Rows are points. Each copy is the shape, with its points in the same order, turned, moved and blurred by noise. Say if it was mirrored as well.
(in the rows, 128 means zero)

Shape:
[[104  55  91]
 [127 126 102]
 [140 155 145]
 [161 140 156]
 [ 74 133 151]
 [153 124 139]]
Copy 1 (6 x 3):
[[ 77 100 180]
 [117 151 138]
 [146 152  93]
 [165 135  96]
 [ 77 131  85]
 [150 133 118]]
Copy 1 is: mirrored
Copy 2, 6 rows:
[[ 66  82 112]
 [105 146 115]
 [148 167 141]
 [140 167 170]
 [166 107 110]
 [122 153 159]]
Copy 2 is: mirrored
Copy 3 (6 x 3):
[[ 77  69 116]
 [122 121 118]
 [151 151 153]
 [168 135 166]
 [ 82 158 159]
 [150 118 150]]
Copy 3 is: only turned
Copy 4 (6 x 3):
[[ 96  58 132]
 [131 117 106]
 [172 146 124]
 [189 130 127]
 [114 149 169]
 [173 122 120]]
Copy 4 is: only turned

Shape:
[[104 168 115 116]
 [ 88  90 157  74]
 [107 119 124 102]
 [107 112 155 144]
 [156 130 141 151]
 [112  59 172 148]
 [139 149  91 162]]
Copy 1:
[[102 140 125 128]
 [121  83 159  52]
 [123 110 129  91]
 [154 116 167 121]
 [174 137 130 133]
 [183  78 182 111]
 [136 141 102 162]]
Copy 1 is: only turned
Copy 2, 7 rows:
[[113 146 137  81]
 [ 46 121 159 145]
 [ 85 136 129 119]
 [113  97 137 135]
 [150 136 121 146]
 [ 95  75 124 183]
 [149 141  89  98]]
Copy 2 is: mirrored

Shape, 12 rows:
[[168 111 149 125 119 117]
 [151 174 118  67 122 170]
 [123 138 128 122  98  77]
 [174 156  69 107 142 102]
 [125 161 112 113 107 135]
 [157 135  91 107 158 103]
 [116  64 168 109 176  95]
 [178 169 107 130 156 116]
 [ 91 132 164 134 137 103]
 [123 126 112 132  66 128]
 [121 108 112  88 144 156]
 [127 120 141  63 190 119]]
Copy 1 (12 x 6):
[[150 115 182 124 127 137]
 [165 157 105  80 125 171]
 [130 114 136 110  87  93]
 [174 126 106 106 156 100]
 [142 134 108 122 103 134]
 [145 121 120 101 162 108]
 [ 64  89 196  91 149 132]
 [161 156 137 121 167 110]
 [ 86 141 161 114 100 125]
 [142  97 118 149  71 140]
 [114 112 116  99 148 166]
 [ 99 133 152  55 166 141]]
Copy 1 is: only turned
Copy 2:
[[147 165 125 148 121 100]
 [147 146 163 111 120 195]
 [185 108 134 172 106 107]
 [180 142  88 157 139 172]
 [146 118 138 154 112 163]
 [170 131  93 137 150 150]
 [136 121 119 101 173  54]
 [162 159 113 173 159 162]
 [129  84 156 155 141  92]
 [143 119 126 157  59 127]
 [124 123 119  93 131 148]
 [161 125 136  81 182 125]]
Copy 2 is: mirrored
Copy 3, 12 rows:
[[121 105 113 153 146  85]
 [128 196  64 114 150  95]
 [119 128 150 121 102  59]
 [192 138  90 111 109  80]
 [116 169 111 119 111  94]
 [173 116 102 100 124  92]
 [107  57 139  84 173 110]
 [189 147 112 137 137  99]
 [106 128 172 107 142 112]
 [ 92 140 114 147  80  84]
 [109 130  78  92 131 125]
 [134 118 106  57 179 100]]
Copy 3 is: mirrored
Copy 4, 12 rows:
[[154 120 153 149 136 122]
 [191 148  93  94  93 158]
 [126 118 107 165 161 161]
 [177 137  68 133 160 103]
 [140 141  90 135 114 153]
 [150 130  97 111 167 108]
 [101 100 185  83 178 128]
 [171 175 102 139 154  98]
 [ 89 146 142 127 153 166]
 [120 105 102 167  97 148]
 [138 114 117  76 117 132]
 [147 135 139  56 171 146]]
Copy 4 is: mirrored

Shape (12 x 9):
[[101 113 120 132 106 121  89 154 160]
 [167 110 167 124 105 132 142  88  92]
 [165 110 201 143 100 150 162  96 128]
 [123 108 115 163 156 165 101 132 147]
 [ 69 117 134 141 149  98 111 123 139]
 [113 182  58 116  97 119 110 113 137]
 [149 145 140 125 139 139  87 151 125]
 [ 78 196  71 138  82 120 133 153 121]
 [106  96 106 133 107 147  95 127 133]
 [160  99 170  97 122 168 164 120  94]
 [131 168  54 116 119 105 133 162 161]
 [105 115 161 107 165 164  86 127 185]]
Copy 1 (12 x 9):
[[ 77 125 112 143 100 135  96 136 153]
 [166 126 156 125 121 113 134 123  77]
 [156 133 211 131 119 116 134 107  98]
 [ 90 115 130 172 160 153 119 114 142]
 [ 51 111 113 113 139 108 124 114 127]
 [ 91 188  54 143 100 142 113 105 110]
 [118 151 120 140 152 144  85 152 120]
 [ 43 207  82 148  82 143 132 137 100]
 [ 94 110 107 156 107 152 120 130 123]
 [165 128 170 106 134 156 156 141  96]
 [ 97 196  54 138 112 128 131 133 162]
 [ 91 105 146 107 159 166  76 102 161]]
Copy 1 is: only turned
Copy 2, 12 rows:
[[101 116 118 119 120 108 120 150 181]
 [165 149 146 127 115 140 125  98  91]
 [179 157 184 130 107 165 130 106 116]
 [119  99 114 132 164 171 105 133 166]
 [ 84 114 145 108 168 111 149 118 166]
 [ 71 174  53 128 106 128 143 117 151]
 [137 152 106 122 154 127 107 164 138]
 [ 25 180  96 155 107 122 137 143 150]
 [ 96 102 111 119 115 132 100 127 153]
 [153 135 158 106 109 165 119 145  70]
 [ 79 148  57 147 109 131 176 162 158]
 [136 119 132  58 163 156 118 157 186]]
Copy 2 is: only turned

Shape, 14 rows:
[[103 120 134 147 124 122 157  85 186 142 128]
 [136 204 148 116  98 113 171  76  98 156 155]
 [ 71 116  91 101  87 133 107 105 179  99 152]
 [ 93 112  64 125 154 144  89 120 124  95 134]
 [119 135 115 133 124 120  96 114 168  87 161]
 [106 105 111 131  81 152 101  80 149 112 149]
 [109 111 114 125 106 170 145  99 160  99 185]
 [170 132 148 159 122 107 118 172 133 184 118]
 [200 118 155 105 120 120 135 151 150 153  93]
 [139 156 172  90 112 109 160  81 148 180 178]
 [128 152 163 153 128 138 134 139 163 135 101]
 [133 106 166 139 139 111 117 188 112 132  93]
 [155  99 131 167 124  91 140 162 124 105 104]
 [101 110 124 169 152 118  80 107  99  75 119]]
Copy 1, 14 rows:
[[ 75 160 151 140 122 141 124 130 181 102 125]
 [124 204 195 171 141  93  88 122 126 166 154]
 [ 95 158 151  89  79  81 115 101 145  70  78]
 [ 94  92 128  92 118  91 130  80 110 109  88]
 [123 151 142 117 137 102 112 101 132  64 100]
 [111 132 168 123  87 114  90  90 158  95  76]
 [115 166 176 133  91 118 150  78 150  92  96]
 [170 109 125 161 153 110 119 183 165 140 140]
 [179 134 153 102 168 129 127 161 191 157 130]
 [117 185 223 158 151  92 121 147 170 124 146]
 [126 153 128 131 142 151 122 168 134 124 114]
 [166  96 135 100 133 141 132 172 118 129 154]
 [161 107 108 109 131 139 114 124 152 110 176]
 [110  86 135 106 128 147  82  86  88  91 124]]
Copy 1 is: mirrored
Copy 2, 14 rows:
[[116 138 128  93 110  89 183 102 108 135 122]
 [174 206 107 130 157  96 144 107  77 177 170]
 [ 36 164  89  80 131 105 151 128 134 130 141]
 [ 62 147 121 141 144 104 103 142 146  91 107]
 [ 82 150 141  86 143 100 129 116 151 127 158]
 [ 54 143 102 100 120 111 116  95 113 145 155]
 [ 73 127  93 107 150 122 157 102 132 115 174]
 [173 131 172 114 108 169 118 155 101 157 134]
 [180 131 136  63 130 172 102 127 108 153  96]
 [148 178 127  95 174 126 172  92  84 210 132]
 [144 157 160  89 101 142 140 118  93 107 136]
 [143 118 170  96 129 157 107 171  63 106 116]
 [144  89 150  81 107 109 100 167  98 121 137]
 [ 75 124 177 127 134  85  79 121 108  92 154]]
Copy 2 is: only turned
Copy 3, 14 rows:
[[114 150  91 152 153 136 135 135 183 121 166]
 [ 94 188 123 146 136 135 192 136  70 128 162]
 [ 84 139 101  83 103 106  96 123 180 108 171]
 [122 126 139  95 107 165  71 127 151  62 150]
 [108 137 111  97 101 147 144 125 176  83 153]
 [109 131 134 111 101 118 110 108 158 119 188]
 [113 123 133  73 137 136 142 136 168 108 194]
 [152  83  83 180  97 165 172 146 122 119 110]
 [191 104  72 141 116 135 168  98 117 127 120]
 [ 92 163  82 123 155 163 190 110 113 156 147]
 [169 147 109 152 104 140 150 157 155 125 130]
 [174  87 129 142 110 147 139 139 140 119  64]
 [160  75 121 157 130 111 155 119 147  72 100]
 [128 127 180 134 106 142 111 112 169  63 111]]
Copy 3 is: mirrored
Copy 4:
[[ 95  90 127 136 106 135 115  92 137 163 122]
 [199 125 126 137  87 124 172  87 152 171 176]
 [115  96 109  58 134 105  84  81 139 118 129]
 [128 113  91 113 191  76 103 127 145 110 114]
 [141 107 117 126 137 118  85  79 155 101 116]
 [134 120 132  94 147 110  83  88 104 137 138]
 [125  93 112 106 159 141 121  60 108 116 149]
 [147 152 136 163  95 179 113 177 159 122 126]
 [175 107 164 138 116 191 131 168 150 132  85]
 [155 107 175 121 102 162 159  83 174 162 177]
 [124 140 124 149  97 152 135 111 142 133  88]
 [133 142 152 148 107 133 143 178 136  79  87]
 [152  98 129 168  99 131 109 171 120  89  99]
 [140 128 133 166 156  56  96 116 124  95  98]]
Copy 4 is: only turned
